Each row of a before or after table is a point. The points were changed in one or more steps. Then noise was added and the rows were shuffled. The steps act on columns, c1 being the first. What was done? A step turns or swaps two columns, mirrors them in a line or flattens them onto one, adds a multiple of one to another, or multiplies or shifts one. Angles are multiples of 10 degrees, from the lower column toward the higher: turns from -170 to 170, lines from 10 to 170 but not 90. Use the fewest steps. Two steps may share a column if one is a turn and the other turns, adds or multiplies; they go together, in the order done. Otherwise the lowest column goes first.

Before (14 x 2):
[[-0.50 -0.35]
 [-0.47 -0.48]
 [ 0.30 -0.23]
 [ 0.32  0.01]
 [ 0.11  0.01]
 [ 0.25  0.02]
 [ 0.33 -0.56]
 [ 0.34 -0.06]
 [-1.54 -0.22]
 [-0.36 -0.21]
 [ 0.16  0.01]
 [-0.41 -0.18]
 [ 0.28 -0.13]
 [-0.72  0.07]]
After, 14 rows:
[[ 0.21  0.45]
 [ 0.06  0.39]
 [-0.18 -0.01]
 [-0.22  0.24]
 [-0.67  0.21]
 [-0.28  0.09]
 [-0.17  0.19]
 [ 0.08  0.41]
 [ 0.12 -0.19]
 [ 0.03  0.20]
 [ 0.11  0.37]
 [ 0.02  0.37]
 [ 0.14  0.26]
 [-0.28  0.46]]
Steps: multiply c1 by 0.4; shift c2 by 0.40

Before (14 x 6):
[[ 0.18  0.34 -0.29  0.58  0.09  0.39]
 [ 1.03  0.24 -0.48  0.04 -0.37 -0.28]
 [ 0.26 -0.21 -0.11  0.19 -0.08  0.20]
 [ 0.03  0.12 -0.31  0.05  0.54 -0.01]
 [ 1.56  0.41 -0.05  0.23  0.40  0.28]
 [-0.09  0.41  0.20  0.03  0.38  0.30]
 [ 0.22 -0.43 -0.41  0.10  0.12 -0.19]
 [ 0.02  0.36 -0.36  1.51 -0.60 -0.40]
 [ 0.22 -1.49  0.42  0.01  0.42 -0.36]
 [ 0.28 -0.28 -0.06  0.23 -0.64  0.33]
 [-0.11  0.27 -0.12  0.26  0.38  0.17]
 [-0.06  0.32 -0.49  0.49 -0.41 -0.99]
 [ 0.04  0.34 -0.13  0.17 -0.09  0.25]
 [ 0.21  0.39 -0.25  0.54 -0.47 -0.19]]
After, 14 rows:
[[-0.32 -0.46  0.18  0.13 -0.20 -0.10]
 [ 0.54 -0.14  0.42  0.26 -0.32 -0.27]
 [-0.18  0.35 -0.98  0.16 -0.38 -0.48]
 [ 0.77  0.10  0.20  0.09  0.21 -0.11]
 [ 0.85  0.70  0.31  0.12  0.17 -0.06]
 [ 0.12  0.05  0.24  0.04 -0.33 -0.13]
 [ 4.67 -0.46  0.25  0.10 -0.32 -0.05]
 [ 0.66 -0.01 -0.16  0.05  0.43 -0.43]
 [ 0.06  0.52 -0.41  0.63 -0.44 -0.38]
 [ 0.11 -0.53 -0.01  0.01 -0.01 -0.30]
 [ 0.67  0.38 -0.19  0.23 -0.48 -0.24]
 [ 0.65 -0.14 -0.37  0.00  1.53  0.40]
 [-0.26 -0.46  0.29  0.02 -0.33  0.19]
 [ 3.06  0.31 -0.30  0.05 -0.31 -0.45]]
Steps: multiply c1 by 3; mirror c2 and c5 in the line at 130 degrees; swap c3 and c6; multiply c4 by 0.4

Before (14 x 9):
[[-0.34  0.42 -0.27  0.49 -0.92  0.18 -0.28  0.63  0.77]
 [ 0.45 -0.33  0.42 -0.08  0.25  0.23  0.90  0.50 -0.04]
 [ 0.46 -0.17 -0.09  0.05 -0.07  0.26  0.94 -0.38 -0.06]
 [ 0.04 -0.24 -0.13  0.17 -0.16  0.98 -0.18 -0.23 -0.15]
 [ 0.24 -0.02  0.43  0.05  0.27 -1.22 -0.55 -0.14  0.13]
 [-0.66 -0.27  0.77  0.17 -0.79  0.48 -0.61 -0.77 -0.02]
 [ 0.14 -0.15  0.08 -0.30 -0.43 -0.31  0.34  0.37  0.42]
 [-0.30 -0.77 -0.55  0.61 -0.08 -0.41  0.36  0.46 -0.20]
 [ 0.12 -0.48  0.75  0.22  0.20 -0.06  0.71 -0.23 -0.26]
 [-0.48  0.19 -0.28  0.16 -0.07  0.18  0.44 -0.09  0.65]
 [-0.16 -0.28  0.30 -0.15 -0.08  0.49 -0.28  0.19 -0.12]
 [ 0.27  0.43 -0.40  0.20  0.52 -0.09  0.19 -0.02  0.23]
 [-0.11  0.54 -0.25  0.11 -0.23  0.56  0.04  0.51  0.18]
 [ 0.82 -0.07  0.38 -0.09  0.20 -0.20 -0.43  0.03  0.76]]
After, 14 rows:
[[-0.34  0.54 -0.50  0.22  0.80  0.69 -0.25  0.64  0.52]
 [ 0.25 -0.10 -0.15  1.92 -0.40 -0.85 -0.38 -0.12  0.86]
 [ 0.42 -0.18  0.06 -0.38 -0.22  0.04  0.64  0.50 -0.15]
 [-0.16 -0.30 -0.35 -0.93 -0.19  0.24 -0.17  0.27 -0.46]
 [-0.16  0.69  0.01 -0.74  0.26  0.50  0.07  0.39 -0.23]
 [-0.72 -0.41 -1.43 -0.52 -0.09  0.41 -0.53 -0.78 -0.20]
 [ 0.11 -0.02 -0.37  0.16  0.29  0.01  0.22  0.41  0.49]
 [ 0.80 -0.07  0.15  0.24 -0.06  0.37 -0.30  0.05  0.67]
 [-0.29 -0.68  0.32  1.25  0.28 -0.44  0.21  0.57  0.09]
 [ 0.06 -0.50 -0.42  0.38 -0.63 -0.16  0.55 -0.09 -0.13]
 [-0.48  0.10  0.05 -0.16  0.06  0.49  0.27 -0.10  0.38]
 [ 0.50 -0.24  0.24 -0.34  0.33  0.08  0.56 -0.41 -0.19]
 [ 0.19  0.45  0.73  0.35  0.00  0.10  0.12 -0.15  0.19]
 [ 0.08 -0.34  0.00 -1.32  0.18  0.75 -0.17 -0.16 -0.84]]
Steps: add -0.5 times c1 to c3; turn c3 and c5 by -140 degrees; turn c2 and c8 by -10 degrees; add -1.5 times c6 to c4; turn c6 and c9 by -40 degrees; multiply c7 by 0.7
